Rows are points. Each copy is the shape, with its points in the same order, turned, moved and blurred by noise. Some copies are also mirrored. Which?
In the rows, zero is written as 128.

Shape (7 x 2):
[[121 133]
 [ 91 113]
 [180  96]
 [141 123]
 [155 143]
 [167  90]
 [121 196]]
Copy 1 (7 x 2):
[[135 128]
 [ 98 150]
 [183 173]
 [150 137]
 [167 125]
 [170 181]
 [150  69]]
Copy 1 is: mirrored
Copy 2 (7 x 2):
[[118 130]
 [ 87 108]
 [177  86]
 [134 120]
 [147 136]
 [162  83]
 [117 188]]
Copy 2 is: only turned
Copy 3 (7 x 2):
[[124 144]
 [102 175]
 [188 165]
 [143 150]
 [152 128]
 [180 173]
 [ 99  85]]
Copy 3 is: mirrored
Copy 4 (7 x 2):
[[134 137]
 [126 101]
 [203 150]
 [155 146]
 [154 170]
 [195 138]
 [ 91 184]]
Copy 4 is: only turned

Shape (10 x 4):
[[124 138 110 160]
 [108 152 180 174]
 [125  87 127  99]
 [117 169 171 220]
 [159 140  91 124]
 [ 90 116 154 146]
 [152 161 106 128]
 [185  88 109 157]
 [107 136 139 155]
 [129 106  73 114]]
Copy 1 (10 x 4):
[[115 156 109 163]
 [124 169 181 154]
 [120  95 108 110]
 [134 199 180 193]
 [131 156  70 130]
 [102 124 156 147]
 [125 177  87 126]
 [183 122  84 157]
 [109 150 140 154]
 [107 115  62 139]]
Copy 1 is: only turned
Copy 2 (10 x 4):
[[135 129 117 176]
 [112 135 191 172]
 [144  99 108 103]
 [118 142 191 223]
 [168 145  88 156]
 [ 97 109 149 136]
 [164 156 107 164]
 [191  74 107 164]
 [113 124 151 165]
 [145 118  67 138]]
Copy 2 is: only turned
Copy 3 (10 x 4):
[[123 139 117 175]
 [134 152 190 183]
 [135  65 132 144]
 [140 195 182 212]
 [141 131  91 144]
 [115 112 170 178]
 [131 149 104 136]
 [193 109  92 173]
 [121 136 150 179]
 [123  94  78 153]]
Copy 3 is: only turned
Copy 4 (10 x 4):
[[117 161 118 160]
 [126 157 174 201]
 [149 112 139 105]
 [130 181 159 234]
 [147 170  99 120]
 [118 121 168 163]
 [138 189 117 134]
 [181 123  79 149]
 [120 149 146 164]
 [118 135  91 100]]
Copy 4 is: only turned

Shape (14 x 8):
[[183  88  81 173  97 157  86 107]
 [ 81 168 164 152 170 136 148  86]
 [ 40 114 153 161 160 118 161  91]
 [135 160 136 112 132 175 161  97]
 [165 145 139 178  79 131 100 127]
 [162 133 114 150  88 193 104 155]
 [160 124 130 136  92 195  58 155]
 [ 79 147 123 154 203  98 141  98]
 [111  65 192 184 189 104 122 116]
 [116 167  92 135 124 141 165 150]
 [147  77 107 176  80 145  98 123]
 [126 152 141 121 129 147 149 142]
 [ 98 140 163  88 139 105 132 107]
 [132 109 111 172 103 148  73 124]]
Copy 1 (14 x 8):
[[149  65  85 160 110 177  94  78]
 [ 98 156 182 154 157 118 166 126]
 [ 77 132 175 165 126 135 189 173]
 [ 95 141 131 101 157 135 152  77]
 [136 100 116 146 100  98  83  90]
 [ 94  93  91 118 137 140  67  80]
 [104  97 118 116 133 158  34  81]
 [137 144 164 168 174 133 177 170]
 [127  43 209 160 143 132 150 168]
 [106 141  75 119 157 113 142 127]
 [121  62  99 153  85 159  95 109]
 [103 124 124  99 155 114 130 116]
 [128 150 173  88 129 134 146 146]
 [123  93 117 166 110 160  72 115]]
Copy 1 is: mirrored
Copy 2 (14 x 8):
[[162 139 144 162 137 233 138 126]
 [158  75 124  93  97  88 102  89]
 [107  37 120 114 112  86 122  90]
 [174 123 131  64 101 132 142 122]
 [158 152 167 167  86 156 126 138]
 [167 146 128 127  94 194 145 182]
 [157 150 152 121 103 205  96 203]
 [148  76  86 123 150  87  97  78]
 [159  28 167 163 171 110 105 126]
 [159 138  79 110  96 122 160 133]
 [126 118 153 166 116 202 143 141]
 [167 123 118 100 113 114 138 155]
 [127 123 149  80 143  86 118 125]
 [135 122 136 158 115 185 101 143]]
Copy 2 is: mirrored
Copy 3 (14 x 8):
[[152  81 126 185 145 171 104 123]
 [ 87 219 156  97 158 124  92 121]
 [ 41 179 150  88 135 106  79 145]
 [163 175 133  84 157 132  89 111]
 [164 151 156 176 119 151 126 156]
 [186 120 133 133 151 185 113 166]
 [180 116 162 129 143 223 129 154]
 [ 48 196 130 111 176 116 127 111]
 [ 47 132 221 132 175 106 121 144]
 [143 167  85  96 151 124 128 156]
 [133  87 144 168 118 161 107 154]
 [148 166 140  88 149 131 129 145]
 [108 179 166  74 114 124 145 102]
 [124 121 145 162 132 188 119 147]]
Copy 3 is: mirrored
Copy 4 (14 x 8):
[[147 123  47 169 116 193  95 140]
 [ 93 170 164 131 163 120 150  78]
 [ 54 135 151 140 163  81 135  99]
 [129 166 126 104 106 158 171 101]
 [147 168 117 188  91 174 102 121]
 [134 157 113 143  90 214 111 160]
 [153 148 120 125 103 224  72 155]
 [113 155 136 134 205  87 148 111]
 [124  63 166 177 178 104 111  98]
 [121 194 119 132 122 127 164 169]
 [123 114  78 178  95 167  85 147]
 [136 165 148 114 111 137 145 139]
 [140 157 155  99 119  92 116  96]
 [122 141  95 165 129 175  73 139]]
Copy 4 is: only turned

Shape (17 x 11):
[[103 152 171 165 185  91 132  82 179 179  74]
 [131 167 159  78 138 151 136  96 152 104 105]
 [ 68 129 149 163 147 104 112 168 159 114 135]
 [137  98 166 124 103 142 116 161 108 180 176]
 [138 186 134 125 184 132  79 143 118 110 119]
 [134 112 164 157 189  66 157  68 150 145 154]
 [ 66 101  95 131 147  91 116 121  97  84  99]
 [167 146 139 139 100 158  96  64  67  78  94]
 [129  96 126  99  88 103  91 155 107  92 120]
 [159 132 141 152 134 110 188 128 160 179 107]
 [ 76 102  94 139 168 144 149  93 168 138 101]
 [169 167 122 173  92 169  82  75 134  99  91]
 [132 124 149  90  87 165 182 125 181 130 109]
 [147 112 127 142 124 178 137 174 180 121 126]
 [ 63 189 106 110 158 128 137 132 171 153 149]
 [ 92 117 123  79 123 127 192 179  95 102 125]
 [148 140 148 112 109 176 185  69  72 105  98]]
Copy 1 (17 x 11):
[[142 168 155 110 144  73 113 160 187 161  53]
 [151 176 112 164 155 144  97 133 149 148 148]
 [107 149 164 112 125  86 132 175 121  73 124]
 [140  92 182 120  98 110 120 124  77 155 167]
 [163 171 111 131 150 126  81 158  76 100  95]
 [167 171 163 103 126  28  91  97 163 129 116]
 [ 71 126  83 111 153  76  93 128 135  71 130]
 [150 108  65 221 128 101  82 103 104 131 116]
 [115  97  89 128 105 103  91 156 104 104 187]
 [177 130 136  98 129  89 173 123 158 168 116]
 [107 126 140 104 166 123 121 101 190  95 101]
 [166 110  86 215  98 135 109 128 135 112  77]
 [149 130 133 147 137 153 165 125 176 155 182]
 [177  99 152 131 139 150 159 150 136  92 151]
 [104 203 151  87 127 156 132 123 131 109 106]
 [ 99 140 100 101 175 113 161 115  97 118 206]
 [140 128  86 198 174 104 136  66 126 168 144]]
Copy 1 is: mirrored
Copy 2 (17 x 11):
[[ 54 139 160 158 118 151  67  64 155 174  98]
 [130 147 152  91 110 149 137  93 113 109  80]
 [ 75  97 130 114 132 156  66 135 115 115 172]
 [169 133 120 158 102 178 129 133  99 159 198]
 [128 174  99 105 163 127  73 107 103 119 117]
 [ 89 123 163 153 112  84 118  55 152 168 167]
 [ 91  76 101 112  86  89  65 116  64 115 123]
 [163 146 145 161 122 111 122  71  18  85  88]
 [178  94 139 123  91 123  83 151  72 100 137]
 [ 97 131 148 190 116 136 143 132 145 167 111]
 [ 72  73  90 136  91 143 112  77 132 127 100]
 [140 152 141 192 147 147 106  72  67  57  83]
 [127 103 156 132  92 181 179 137 130 114  89]
 [132  89 116 153 167 182 143 145 127 106 121]
 [ 68 159  81 106  91 156 104 119 158 105 135]
 [112  99 108  82  86 124 157 185  74 144 125]
 [124 144 139 139  94 124 191  88  32 130  83]]
Copy 2 is: only turned
Copy 3 (17 x 11):
[[148 147 169 146 189 146  99  50 125 131  75]
 [ 84 134 130  90 161 141  80 128 137 104 159]
 [138 137 155 146  89 148 151  87  82  97 112]
 [188 123 113  91  78 153 146 134 112 173 158]
 [149 162 155 129 178 145 120 175  90  88 152]
 [129 114 168 145 183  95 176  52 128 161 132]
 [ 90 105 126 186 130 119 120 142  33 128 126]
 [101 151 140 166 138 107  72 212 133 153 170]
 [139  82 102 123  94 102 102 182  79 117 136]
 [133 139 108 107 154 139 160 103 163 151  80]
 [106 117  88 188 158 175 121  70 108 121 115]
 [130 186 118 176 139 115  69 170 176 111 149]
 [ 84 107  85  79 112 163 107 109 175 116 120]
 [143 116  94 123 109 181 150 144 162  81 126]
 [105 178  96 106 151 165 133  65  67  83 139]
 [ 63  97 101  83 114 164 157 153  70 125 119]
 [ 51 152 122 120 142 149  95 178 162 193 146]]
Copy 3 is: mirrored
Copy 4 (17 x 11):
[[ 93 176 218 192 134 109 136 136 210 102  77]
 [125 151 170  97 111 184  95 119 177 100 107]
 [ 89 132 146 149 185 130 153 161 190 179 117]
 [145 114 166 145 138 119 122 144 117 154 196]
 [148 214 160 112 167 170 135 138 157 145  99]
 [ 82 138 208 151 180 107 166  95 154  72 109]
 [ 87 136 106 152 183 142 106 103 136 166  58]
 [206 132 138 141 129 193 124  61 135 124  79]
 [161 103 116 104 165 118  93 134 132 164 105]
 [108 133 174 153  87  98 164 159 146  88 111]
 [ 62 155 113 186 137 141 111 125 174 100 106]
 [211 150 122 156 112 170 147  92 197 109  99]
 [110  91 137 109  73 154 105 156 178  92 134]
 [132 122 113 136 131 153 149 196 171 108 143]
 [ 54 197 145 119 120 135 134 130 195 156 138]
 [ 67 105 126  93 118 161 116 159  93 166 106]
 [134 108 155 139  75 209 123  81 111  99  91]]
Copy 4 is: mirrored

Shape (17 x 12):
[[152  75  98 100 101 166  84 135 150 174  98 198]
 [119 123 137 116 111 129 172  74 175 112  98  99]
 [115  89 108 192 153 187 148  89  64 145 117 151]
 [104 140  77 134 113 146 111  84  95 151  92 102]
 [143 119 124 125 143 107  87 100 128 129 160 156]
 [114 124 130 186 117 183 116  64 172  97 102 178]
 [145 151 140 129 186  80 153 136  91 102  90 107]
 [159  92 154 105 111  89 107 119 105 177 102 117]
 [165  64 148 193 112 101 130  93 166 136  71  91]
 [117 129 107 186 184 138 119 162 165 177 161 111]
 [ 91  81 143  99 145 120 168 164  88 140 178 131]
 [182 149  85 115 142 160 107 138 160 138 184 138]
 [138 105  95 116  82 124 178  89 138 181  90 152]
 [152 139 133 124 130  84  80 159 120 101 154 178]
 [181 138  79 191 139 169  80 142 126 113 103  97]
 [ 90 142 163 143 133 159 145  57  85 133  71 173]
 [ 65 177 135 102  92 167 137 140  75 185 152 135]]
Copy 1 (17 x 12):
[[221 152 129 109 109 183 129 117 166 171 179 143]
 [104 133 185 105  58 109 143 107 149 137 115 132]
 [133 121  95 160  83 194 207  61  93 139 126 165]
 [117 127  93 131  63 135 102  66 128 145 132 144]
 [156  92 122 106 147 127 146 100 138 126 161 139]
 [111 131 194 135 121 182 159  61 178 137 146 185]
 [111 121 103 113 126  81 152 153  97  98  98 176]
 [191 120 113 147 110  78 137 123 141 166 112 106]
 [122 102 150 164  89 134 175 138 212 150  68 126]
 [ 82 122  82  87 165 177 167 132 130 164 128  99]
 [145  93 133 120 115 125 164 158  38 152 161 113]
 [135 144 110  70 143 161 139 116 148  97 190  86]
 [154 152 131 112  36 109 159 111 159 180 166 128]
 [155 108 118 127 186 117 125 154 138 113 188 153]
 [110 151  82 148 125 197 116 112 173  84 119 132]
 [139 151 151 151 103 114 168  43 106 154 117 205]
 [122 178 118 138 112 114 110  76  39 185 177 110]]
Copy 1 is: only turned
Copy 2 (17 x 12):
[[144 128  40 110 100 194  64  96 130 163 114 113]
 [115 165 142 117 167 122 137  91 188 148  91  64]
 [ 89 124 128  80  72 168 172  60 139 115  88 156]
 [ 78 152 142 112  89 143 136 111  97 144  77  86]
 [143  96 128 104 124 130 119 101 115 154 156 106]
 [ 76 112 103 107 106 118 112 100 212  96 118 119]
 [144 133 148  58 179 135 188 143 102 136 109 113]
 [182 111 131 127 137 157 126 114 114 194  80 108]
 [134 106 100 153 153 101 175 109 187 180  54 128]
 [ 66 131 109 130 151 164 179 109 119 190 173 156]
 [171 180 159 104 162 182 146  52  97 150 150 149]
 [118 121  80 132 119 181 151 109 116 148 198  61]
 [142 183 111 103  93 163 125  87 175 192  86  90]
 [176 112 104 108 135 128 123 141  98 131 182 123]
 [ 86  99  65 147 106 145 195 151 109 109 115 103]
 [106 129 176  54 109 153  98 110 173 107  76 129]
 [113 192 203 125  94 218  99 125 100 138 141 124]]
Copy 2 is: mirrored
Copy 3 (17 x 12):
[[ 70 113  82 138 143 155 138 129 137 166  61 173]
 [149 118 104 119 170 102 125 106 165  94 132  77]
 [157  86 120 138  95 114 123  73  50 102  78 140]
 [159 128  96 129 132 116  87 146  93 131  80  97]
 [114 131 129 139 152 144 107 108  96 158 162 143]
 [ 94 129 107 125 147 110  72  34 124 102  89 115]
 [155 103 187  98 163  94 116 166  88  96 160 139]
 [127  88 155 132 118 153 138 172 146 162 129 113]
 [125  87 162 173  99 116  94 117 192  90 126 106]
 [107 160 165 216 153 148 147 122  61  88 130 117]
 [134 109 114 110 127 166 201 134  70  96 169 126]
 [141 195 128 168 177 144 145  99 109 153 126 172]
 [126 109  99 127 117  78 164 130 143 155  89  96]
 [ 78 154 155  98 140 149 111 133 100 149 173 171]
 [168 173 161 174 126 134  71 116 113 102  78 184]
 [128  72 125  68 145 105  98  80  76 120  76  80]
 [142 170 111  76 131 160 171 139  43 137  81  68]]
Copy 3 is: only turned
Copy 4 (17 x 12):
[[142 103  82  83 142 134 143 169 103 207 143 172]
 [146 106 143 116 125 108 162 118 161 105  53 105]
 [110 142  75 160 159 218 133 135  84 126  57 131]
 [139 159 108  95 103 182 119 168 145  95  98 133]
 [124  97 118 136 141 136  90 117 140 118 135 170]
 [ 67 108  79 129 112 122 147  98  96 144  78  96]
 [192 122 149 166 160 124  82 144  98  42 106 115]
 [160 106 174 118 156 145  83 180 147 149 107 143]
 [157  91 136 172  78 122  97 155 150 182  62  81]
 [127 151  91 222 145 133 145 142 155 125 164 130]
 [152  84 170 168 202 192 168 143 127  95 121 176]
 [160 144 105 137 134 144 139  72 152 133 177 168]
 [163 153 138  99 131 126 152 155 133 159  50 168]
 [130  93 158 149 126 124  93 114  90 109 177 178]
 [159 161  81 155  71 167 103 121 111 125 148  98]
 [ 83 137 124  93 184 139 111 147  85 100  41 111]
 [ 87 181 177 101 181 189 182 164 134  95 136 150]]
Copy 4 is: mirrored

Shape (15 x 12):
[[102 145 151 101 219 105 135 157 154 143  81 160]
 [ 74 132 126 129  84  86 136 160 163  94  91 132]
 [148 113 142 146 222 104 126 170  99 140 100 181]
 [114 120 104 131 105 113 115 111  80 147 127 122]
 [ 72 136  92 140 144  97 106 126  67 114 157  92]
 [102 119 168 137 107 105 122 120  91 100 169 129]
 [174 153 154 106 183  76  86 168 143 163 110 149]
 [120 136 148 139 106 150 100 116 115 124 123  90]
 [ 80 115 121 148 157  83 125 118 113 161 174  84]
 [140  96  91  97 149 118 111  82  92 121 178 121]
 [112  57 102 122 226  87 167 183 122 162  90 128]
 [101 160 139 137  62 155 113 194 172  67 139 138]
 [ 95 140 117 182 100 118 112 143 211  79 119 164]
 [ 92 125 107 131  94 141 122 114  94 148 184 146]
 [ 96 120 151 119 104 124  44 153 164 115 117 150]]
Copy 1 (15 x 12):
[[156  68  62 127 194  81 114 160 140 114  92 155]
 [124 136 160 152 151  91  92 188  77 114 112 120]
 [110  50  67 172 174 119 171 133 141 139 104 162]
 [ 93 129 137 129  93  96 141 114 113 145  87 107]
 [ 64 157 111 131 136  68 168 110 125 127 131  94]
 [ 71 152 162 108 128 124 146 158 133 119 127 152]
 [134  72  82 158 144 122 122 179 186 156 113 115]
 [ 97 138 164 116 126 136 110 109 139 124 102 117]
 [103 109 146 101 113  52 146 113 144 127 156 118]
 [112 137  86 112  74 129 171 107 126 117 144 120]
 [121   7  89 154 163  67 170 127 102  96 107 109]
 [124 178 173 132 183 161  85 189  68 133 136 121]
 [156 166 161 176 161 124  84 164  86 115 173 154]
 [100 152 144  90  95 118 143 108  87 159 126 147]
 [ 97 138 115 163 136 147  51 165 117 126 141 139]]
Copy 1 is: mirrored
Copy 2 (15 x 12):
[[ 42 130 139  95 141 127 148 107 159 206  93 117]
 [111  76 121 142 173 106 104  99 138 140 150  71]
 [ 54 132 134 124 127 112 140 158 165 173  55 170]
 [150 106 120 128 112 146  93 126  92 136 108 140]
 [133 145 101 124 139 104 104 144  46 151 123 136]
 [141 119 158 135 166 124 139 132  93 106 139 150]
 [104 130 153  64 167 135 111 144 180 183  54 134]
 [142 127 168 129 124 159 101 151 106 137 140 101]
 [156 161 139 113 125  81 114 112  86 175 131 152]
 [141 165 113  88  96 136 124 116  91  93 101 152]
 [ 66 111 110 101  68  47 147 128 156 194  80 141]
 [111 103 124 138 196 143  98 161 165 105 201  73]
 [ 94 141 132 170 183 115  71  98 182 113 158  77]
 [149 129 114 128 125 150  94 119  99 118 167 174]
 [ 86 110 176  92 173 137  55 127 139 116 142 105]]
Copy 2 is: mirrored

Shape (18 x 12):
[[150 135  86 124 159  88 135 169 141  86 119 175]
 [ 85 147 133  73  73 172  76 147 102 158 104 182]
 [160 101 135 160 144 194  97 172 155  81 160 153]
 [153 151  87 160 134 182  95  90 113 119 144  94]
 [102 176 148  92 173 120  86 148 154  86  87  92]
 [194 152 119 170 177 100  88  78 141  76 132 147]
 [126 107 145 152 147 132 151  88 108  95 100 116]
 [125  80  79 173  78 145  96 161 115 101 184 153]
 [105  93 115 100 159 122 179 111  91  94 137 142]
 [128 106  90 169 184 146 118 137  58 165 169 160]
 [120 135 158  82  82 197 149 114  66 101 104 170]
 [135 140 103 177 141 146 123 108 165 129 153 172]
 [ 80  99 148 118  79  91  80 157  78 165 134 105]
 [ 93 138 139 109  76  88 105 108  83 162 149 155]
 [124 150 123 153  97  98 155  78  80 137 173 140]
 [128  85 139  79 119 177 122 150 144 106 177 190]
 [139  80  83 166 140 165 113  67 140 123 154 141]
 [176  81 138  95 143 194 186 117 122 131 132 138]]
Copy 1 (18 x 12):
[[145 162  83  66 104 131 158 134 135  80 145 141]
 [133  84  74  83  93 188  95  43  85 159 118 130]
 [215 104  90 127 154 136 137 123 102  63  93 164]
 [146 111 147 144 131 152 102 148  65  83 116  93]
 [142 103  47  78 142 105  69 172 122 139 150 112]
 [194 155 134 147 106 103 139 170 133 103 160  83]
 [124 139 150 131 158 118 105 129 154 122 107 122]
 [143 133 105 137  86 130 141  85  76  47  55 154]
 [ 92 131 147  76 146 110 154 123 134 126  97 150]
 [ 88 115 128 162 142 152 195 105  80  88 157 149]
 [153 122 158  75 141 170  85  61  98 172  97 163]
 [158  93 138 127  92 144 133 117 139  53 141 115]
 [ 67 117  55 154  77 144 105  98 100 158  74 156]
 [ 88 109 114 122  38 142 114  85 108 158 113 141]
 [ 95 130 187 140  62 134 119 124 115 125 126 144]
 [184  75 110  74 112 144 166  89 119 113  70 169]
 [141  98 156 147 125 136 154 117 125  68  82  79]
 [158 109 164  95 174 196 155 128 142 128  72 158]]
Copy 1 is: only turned
Copy 2 (18 x 12):
[[130  76 166 148 138  53 124 150 150  96 134 132]
 [113 155 193 118 108 150 156 153 146 208 193 139]
 [ 86  77 159 146  88 152  87  99 118  94 152 101]
 [ 91  91  88 176  98 177 117 135 146 137 136 178]
 [115 143 149 120 170 120  48 173 159 144 104 134]
 [ 51  99  95 178 133  84 121 144 119  94  77 167]
 [132  85 115 123 154 156 139 176  90 117 111 163]
 [129  48 133 191  78 136 149 121 134 154 167  73]
 [162  84 103 113 165 113 143 173  99 100 183 147]
 [127  51 110 169  80  95 118 114  77 157 188 200]
 [125 153 171 115 106 186 178 184 103 129 190 155]
 [ 90  77 143 185 150 130 141  98 116 128 130 153]
 [178 116 127 131  91 123 131 159 101 240 137 105]
 [148 143 128 165 126 117 173 162  95 210 144 136]
 [160 113 101 211 134 127 181 157  77 153 148 159]
 [107 129 158 119 122 129 140  92 112 112 213  88]
 [ 80  47  84 147 132 155 160 106 123 137 149 147]
 [148 112 116  84 115 165 161 100 109  70 174 166]]
Copy 2 is: only turned
Copy 3 (18 x 12):
[[191 132 135  95 156  98  92 138 154  84 152 139]
 [121 172 120 144 122 194 178 153  85  95  98 159]
 [127  87 142  78 114 164 116 187 201 131 133 114]
 [123 149 109 116  97 112 100 163 165 182  65 122]
 [131 155  60 105 168 152  87 128 122  97 109  56]
 [108 143 159  82 167  60  73 150 195 118  84  98]
 [142 113 156 126 154  98 114 143 118 172 104  72]
 [141 117 156 165  72 130 106 189 176 127 137 159]
 [172  76 142 118 128  86 120 139  75 133 117 111]
 [130 149 151  74  60  68 131 182 115 152 145 136]
 [160 110 166 124 121 172 190 138  87 129  52 116]
 [106 128 128 108 136  92 134 139 186 150 132 154]
 [102 169 158 176  82 160  89 153  62 117 147 115]
 [ 83 161 162 168 103 118 130 114  72 101 114 147]
 [113 134 175 153  91  66 127  94 111 144  93 129]
 [124  61 137 102 122 166 140 164 123 100 123 172]
 [103 101 139 124 130  84 111 190 157 194  96 155]
 [164  64 164  59 134 151 122 132 103 192  90 140]]
Copy 3 is: mirrored

Shape (16 x 12):
[[155 178 127 152 152 128  73 114 151 164 145 178]
 [ 94 165 103 129  99 113  77  71 142 161 155 146]
 [102 130 182  48 198 115 137 169 117 164 123  99]
 [142 159  92 102  97  99 120 118 105 139 159 202]
 [141 142 159 128 129 122 156 137 149  88 170  74]
 [117  90 211  98 166 100 138 189 158 104 156 122]
 [143  85 141 147 164 160 162 122 137  72 140  88]
 [ 79 187  88 170 115 110 106 111 116 147 105 195]
 [116  76 163 111 173  57 127 143 136 163 140 113]
 [150 103 172  88 162 109 117 128 145  72 111  73]
 [107 153 117 157  94 151  82  98  79 173 172 184]
 [144 125 149 118 189 117 180  95 154 117 157 103]
 [164 100 139 127 117 145 168 155 173 132 120  75]
 [100 125 135 109  97 154 118  92 162 142 141 202]
 [167 120 212 137 131 117 178 101 134 105 111  87]
 [138 139  97 131 114 132  82  94 102 159 128 193]]
Copy 1 (16 x 12):
[[180 131  86 205 169 123 146 154 150 139 179 118]
 [ 95 127 112 210 175 144 114 120 157 144 184 109]
 [157 153 107  62 170 110 127 111 212 187 113 161]
 [ 96 123  77 183 120 105 139 172 133 175 200 147]
 [126 195 138  90 152 120 128 125  98 118 139 119]
 [179 166 135  51 126 156  97 158 159 144 129 162]
 [145 150 163  89 131 111 162 104 109  77 139 156]
 [ 94 107  53 212 183 147 142 154 142 119 165 172]
 [152 110 128  69 167 114  74 147 187 134 164 147]
 [161 161 124  83 108 102 103  84 143 109 113 130]
 [113 106 138 230 179 128 143 155 125 181 172 161]
 [142 184 137  89 159  86 148 117 161  96 183 142]
 [124 141 148  77 138 108 162 155 137  98 110  92]
 [107 140 135 196 116 162 152 163 183 138 170 148]
 [138 203 152 110 140  69 110 151 144  83 102 145]
 [122  92 105 214 140 105 144 148 150 152 170 147]]
Copy 1 is: only turned
Copy 2 (16 x 12):
[[126 111 121 123 153 152  64  87 115 129 163 164]
 [115 147 118  80  92 164 105  88 108 144 135 199]
 [ 90 108 160 141 175  93 162 219  98 163 131 150]
 [167 167 111 120 125 137 140 103 105  99 187 195]
 [139 145 195 128 106 137 147 151 172 133 123 101]
 [ 99 109 225 180 153  85 168 168 158 133 141 154]
 [134  88 192 136 112 146 179 120 141  94 108  73]
 [118 166 103 120 160 203 129  64  99 118 129 199]
 [130  97 208 141 146 104 138 167  99 115  97 194]
 [ 97 136 209 127 126  80 150 142 112 112 107  89]
 [151 117  89 142  94 180 134  70  99 165 160 195]
 [149  97 203  87 151 154 149 158 133 117 132 113]
 [149 106 150 116 128  96 152 145 186 104  82 106]
 [114 110 127  90 130 126 168  70 146 125 175 192]
 [165 126 215 109 155 104 161 109 151 164  95  97]
 [145 120  96 113 123 139 123  64  77 119 162 181]]
Copy 2 is: mirrored
